Rows are points. To make a cloud, some directions were put in groups of two or more. Within a group, all points are equally far from the middle, so they leave a hole (a ring in 2 directions, a hollow ball in 3). The other directions are filled evenly. Then the cloud was stretched, turned, moved and blurred a little. Count the holes, and give their numbers of directions, smallest first.
In the rows, zero is written as 100.

Cloud, 14 rows:
80 46

96 27

126 166

74 89

94 145

161 138

165 124

156 64

103 25

76 104

81 120

164 130

90 33

86 37
Holes: 1 (2)

Cloud, 13 rows:
103 146

87 148

167 52

96 38

102 131

152 53

161 89

124 48

117 9

123 114

114 117

162 41

106 52
Holes: 0

Cloud, 19 rows:
64 126 88

38 109 106

81 83 133

68 86 51

101 102 44

36 73 95

79 80 67

109 93 139

51 42 139

58 92 95

179 129 64

183 115 72

138 118 117

141 148 57

95 83 135

195 134 75

174 171 39

102 112 124

46 88 104
Holes: 0

Cloud, 30 rows:
106 56 177 78

123 122 163 163

86 103 73 54

186 98 174 130

87 35 82 118

129 153 60 147

51 134 61 84

30 105 72 87

101 96 112 38

186 160 161 135

148 112 179 151

134 127 51 134

46 137 64 88

130 126 78 172

49 147 64 93

90 110 110 170

52 126 61 80

83 81 113 37

33 75 77 89

136 28 92 113

92 131 179 63

114 140 49 112

30 83 78 97

188 152 163 140

130 112 67 164

43 119 64 79

128 113 71 167

183 168 159 129

33 75 78 98

96 107 102 172
Holes: 2 (2, 2)

Cloud (31 x 4):
38 90 117 59

60 73 67 153

53 60 76 78

79 161 123 85

121 86 18 54

116 122 110 35

24 70 72 29

39 59 143 108

56 53 133 83

87 72 149 47

166 152 120 57

85 149 123 171

132 82 130 110

109 52 62 79

5 54 135 53

102 28 119 89

78 95 88 135

94 84 144 129

122 76 135 16

131 49 61 117

125 112 121 36

129 100 129 75

46 109 130 40

99 93 158 61

73 62 63 79

186 137 79 119

58 139 164 77

79 134 109 60

105 123 144 27

74 78 11 65

60 93 51 43
Holes: 0

Cloud:
71 90 42 95 93 128

123 59 111 147 133 82

153 32 78 109 119 124

117 54 116 138 93 87

173 92 106 169 107 82

61 133 98 102 80 100

46 138 91 144 95 88

167 94 82 156 146 117

143 70 69 128 144 128

85 102 132 67 121 119

70 98 116 103 152 131

47 118 78 89 79 89

96 112 62 68 100 110

160 91 78 79 98 117

68 87 79 84 133 142

131 86 50 159 133 99

102 52 33 64 78 129

133 98 115 143 79 85

80 33 64 102 80 112

158 84 123 157 127 144

141 63 65 149 62 113

70 76 73 108 139 71

88 52 90 45 90 105

72 113 60 158 111 75

111 79 35 123 123 106

125 89 53 172 128 94

157 102 110 112 116 152

147 60 78 76 70 144

160 76 91 154 70 124

24 101 120 101 72 118

105 67 109 72 71 151

58 59 82 142 89 113

102 107 54 158 131 91

39 94 90 66 116 143

75 122 152 101 109 119

101 28 51 67 82 125

96 115 143 184 108 84

60 79 81 141 81 66

117 86 93 149 60 136

54 97 86 155 129 67

133 68 88 58 94 154

104 99 146 108 100 156

140 54 33 98 96 70

156 124 105 158 144 106

99 74 37 91 68 82

88 88 57 144 123 123

159 100 102 195 95 111

76 128 70 97 93 124

133 34 61 137 107 115

118 40 80 98 107 72

79 78 36 102 75 120
Holes: 2 (2, 4)

Cloud:
67 49 76 91 75 88 65 107

51 97 81 89 48 77 83 131

118 119 79 71 84 15 81 120

71 120 108 90 60 53 54 154

106 83 112 75 89 53 163 115

75 42 95 82 103 96 131 91

72 124 84 141 88 120 94 88

88 127 93 121 95 118 138 153

75 101 47 45 114 83 115 116

95 65 54 142 134 80 108 102

89 57 85 124 127 102 136 84

133 143 57 110 114 86 123 50

73 109 94 92 94 132 93 68

126 99 122 138 115 123 78 65

53 89 86 64 106 46 98 195

152 79 50 56 118 98 89 130

54 59 64 101 80 17 89 138

114 98 113 113 121 155 107 124

48 93 63 63 74 90 103 142

62 97 62 80 117 36 70 101

90 109 70 86 54 80 108 179

84 107 64 59 135 100 141 129

56 112 107 126 76 86 129 109

114 117 129 115 122 56 83 89

128 138 76 134 102 78 42 119

102 77 137 89 102 74 69 92

120 49 105 67 106 90 113 63

116 122 91 96 125 130 134 151

97 83 135 86 75 73 144 121

91 83 130 67 98 95 60 145

152 77 122 137 101 127 109 101

142 132 79 121 99 47 71 151

90 138 103 105 71 104 124 67

120 94 88 143 62 72 58 98

111 131 90 68 85 37 133 99

126 68 99 103 79 20 98 152

77 64 105 119 115 73 151 115

111 124 123 47 109 109 87 130

101 129 63 103 134 78 133 160

70 123 65 84 137 106 75 101

108 64 46 135 78 46 114 114

90 109 82 103 99 33 141 82

57 86 64 62 73 100 107 122

38 60 103 97 101 63 118 150

164 125 80 89 141 134 103 107

86 78 140 85 106 113 105 123

111 104 82 76 79 6 109 122

93 83 101 73 51 79 129 161

115 77 59 149 78 100 92 73

97 86 54 132 140 60 114 154

138 140 98 103 60 107 66 145

126 126 100 93 124 54 89 58

109 72 101 65 79 112 95 170

83 113 82 73 52 70 107 175

173 58 84 103 97 124 116 85

99 54 76 74 116 62 48 116

104 52 74 141 108 124 100 114

117 83 116 134 132 113 86 130

75 43 92 82 116 32 130 135

143 112 120 77 118 143 130 75

158 68 108 124 92 128 126 110

128 114 64 145 94 76 125 57

138 145 113 106 124 132 86 134

49 118 82 140 99 89 101 131

147 118 42 114 125 103 116 48

126 141 101 132 70 114 55 130

107 53 67 52 131 58 132 99

104 101 73 157 71 108 97 79

123 84 128 88 134 59 104 93

139 95 91 118 43 70 128 121

62 61 46 108 88 33 73 161

147 102 26 108 127 86 83 84

136 158 94 112 117 87 100 151

36 124 102 104 81 65 85 136

58 101 49 85 79 40 70 176

136 76 87 115 89 26 100 157

117 124 77 113 37 101 91 121

159 103 94 82 66 44 104 103

156 137 89 111 109 75 69 151

78 63 71 102 80 67 45 108
Holes: 3 (2, 3, 3)

Cloud (83 x 8):
135 98 72 95 114 127 28 107

57 109 129 109 22 125 110 121

114 81 156 112 91 106 85 97

55 137 84 72 83 63 109 86

101 71 45 100 64 84 54 71

54 97 40 105 59 158 53 109

84 67 114 78 74 98 166 91

65 46 48 110 40 74 79 75

133 142 101 94 111 164 105 92

132 133 103 115 79 66 161 66

121 146 144 84 87 69 124 146

5 90 112 147 66 66 130 70

97 153 75 162 84 121 62 73

113 82 84 115 55 66 86 56

63 81 103 127 26 146 102 119

49 67 64 136 12 118 56 106

104 100 131 138 86 140 75 131

64 122 48 126 95 117 101 127

63 96 106 119 69 159 69 132

93 104 47 100 48 144 75 127

60 121 134 51 92 76 130 104

78 51 119 101 63 162 116 71

80 63 71 101 68 147 107 126

105 62 76 145 90 115 120 127

120 109 132 120 103 72 79 52

100 111 101 79 117 61 88 137

92 123 118 113 45 98 33 85

79 93 122 70 95 84 166 61

93 64 33 152 64 98 87 101

135 89 95 87 77 157 76 91

82 97 58 101 59 76 80 43

97 76 81 162 129 57 45 98

74 59 66 109 113 101 36 47

146 116 72 123 113 96 92 48

125 97 116 99 83 74 173 97

87 120 86 55 27 132 60 85

81 125 68 77 53 161 83 55

74 145 67 113 96 150 92 75

92 62 115 120 113 48 117 52

86 148 42 135 79 116 78 74

101 50 96 78 48 132 63 61

65 149 102 114 58 161 64 89

71 62 116 88 87 65 80 126

92 170 90 124 92 84 165 102

111 79 124 112 103 82 99 41

83 75 123 86 90 75 158 53

97 96 96 192 81 67 55 97

151 113 107 86 55 96 108 119

101 135 47 129 35 113 49 98

36 42 101 115 130 94 124 72

110 154 128 103 89 110 58 144

99 89 122 153 89 22 96 81

102 93 67 106 29 120 91 125

69 92 106 149 110 107 155 109

84 141 75 136 93 70 31 117

122 148 122 70 115 68 166 98

130 162 75 98 67 77 44 101

93 94 108 97 84 61 131 39

126 173 96 58 61 118 98 103

106 133 94 125 65 113 146 150

118 170 94 105 38 138 89 111

61 76 42 96 51 107 93 118

103 76 116 86 56 101 46 63

80 61 70 123 39 54 94 81

120 114 123 140 109 97 47 62

132 85 86 126 101 66 36 83

102 119 25 119 88 79 92 78

130 119 49 115 70 69 70 70

34 65 83 171 33 107 69 55

84 126 94 120 74 84 177 123

102 157 103 86 36 123 106 72

86 54 139 73 77 124 131 63

52 81 118 130 53 151 22 69

121 81 114 89 50 83 107 113

54 115 96 69 69 111 157 57

55 130 73 87 50 100 75 130

90 64 81 168 131 72 69 70

91 148 118 116 58 130 145 126

89 81 58 75 88 107 39 56

60 139 126 75 105 104 67 111

61 114 65 55 86 117 126 89

6 89 81 125 56 72 138 74

101 137 95 104 40 86 84 54
Holes: 2 (3, 4)

Cloud (102 x 9):
124 128 86 147 81 90 57 81 72

89 84 112 91 110 105 82 82 132

74 88 86 120 105 73 88 93 92

131 97 117 66 64 120 100 89 56

121 70 97 87 129 72 130 76 156

85 80 89 97 91 102 81 137 119

38 87 74 90 105 118 47 135 136

104 143 120 103 64 76 72 115 103

82 126 52 82 85 144 101 113 97

142 154 93 96 85 125 49 150 75

130 70 117 66 128 132 65 116 103

116 65 70 74 116 78 79 98 84

106 123 160 126 123 88 56 118 112

82 59 52 76 28 139 59 73 82

152 104 103 112 90 74 115 36 119

95 62 45 112 135 98 73 121 127

131 97 79 109 89 78 92 102 110

110 114 83 72 91 116 109 109 48

79 106 75 121 122 108 119 110 109

167 111 96 43 122 106 134 49 126

77 49 75 129 154 118 78 144 122

98 92 103 172 160 101 58 154 147

115 128 101 111 95 78 131 78 139

106 121 96 144 72 92 95 48 161

143 65 63 75 86 172 64 99 77

129 99 121 114 137 100 26 104 114

101 81 111 48 124 110 99 96 90

64 82 67 46 100 96 88 129 98

80 83 97 94 158 141 78 152 116

82 75 108 121 155 116 65 110 70

40 130 64 99 82 118 56 103 118

49 136 84 91 93 61 81 61 138

82 32 98 146 91 115 45 105 73

87 123 89 81 96 93 104 107 114

91 48 106 92 121 149 45 117 48

103 130 145 111 54 102 69 82 95

49 125 110 187 93 74 26 150 98

109 82 117 77 112 93 133 109 145

74 127 32 107 45 81 57 96 115

145 81 157 89 129 132 92 76 112

142 171 69 124 79 57 47 88 95

85 100 143 105 118 104 109 112 111

110 106 126 98 118 112 77 104 138

195 69 154 79 119 102 120 111 96

131 74 123 105 126 123 49 127 90

114 117 135 93 110 101 164 78 138

89 81 139 91 80 114 85 119 133

154 76 110 155 104 153 47 111 84

33 92 53 24 126 107 108 91 115

91 63 82 96 131 142 94 130 102

33 124 75 131 91 82 62 61 137

107 101 138 35 120 144 146 63 133

111 66 82 122 114 147 59 115 72

64 93 93 107 93 149 114 115 85

73 85 138 66 104 126 55 144 138

121 88 94 120 146 80 64 117 105

56 89 79 115 112 148 97 64 96

174 94 90 130 117 114 62 115 138

64 91 79 138 138 97 93 96 118

117 76 93 151 89 112 82 69 135

109 150 106 87 79 32 87 77 95

16 44 95 47 93 116 101 72 109

126 96 71 103 80 114 53 162 71

115 100 64 75 78 114 46 97 89

86 65 101 49 117 73 93 103 126

71 70 103 117 121 56 80 88 138

87 101 79 89 77 57 92 110 117

18 95 126 113 107 50 123 82 158

126 122 103 67 70 64 53 107 120

127 92 113 100 51 79 97 74 132

149 90 86 79 106 132 112 112 131

82 93 63 88 99 75 99 95 140

70 110 108 153 110 67 66 95 72

96 69 84 102 89 127 85 123 115

149 77 160 49 121 150 104 128 79

96 95 71 48 98 96 79 89 53

105 113 84 85 148 117 103 132 125

71 120 83 129 61 45 70 59 56

109 93 97 63 68 105 23 125 104

160 65 149 143 103 106 86 105 89

72 118 94 39 68 100 116 52 107

86 91 97 103 111 139 48 146 117

149 77 140 75 128 126 115 112 108

69 129 69 115 90 72 73 133 133

67 89 115 73 90 132 90 64 132

123 146 99 136 37 74 86 94 103

93 108 108 97 99 137 34 133 99

79 102 84 150 135 123 85 104 107

96 124 125 185 84 92 55 86 109

102 157 119 72 123 107 58 112 120

192 126 106 132 114 95 31 102 124

143 162 111 117 59 94 36 67 103

103 132 78 134 68 109 75 75 131

83 110 86 83 138 130 101 107 81

70 77 102 125 149 76 81 91 111

129 123 142 146 64 91 81 92 107

69 124 64 90 82 82 112 80 85

148 82 119 179 106 125 68 110 96

110 93 123 91 143 105 104 77 129

63 147 112 127 97 103 34 137 112

106 66 107 162 122 129 62 156 103

58 119 49 110 108 96 86 135 127
Holes: 0
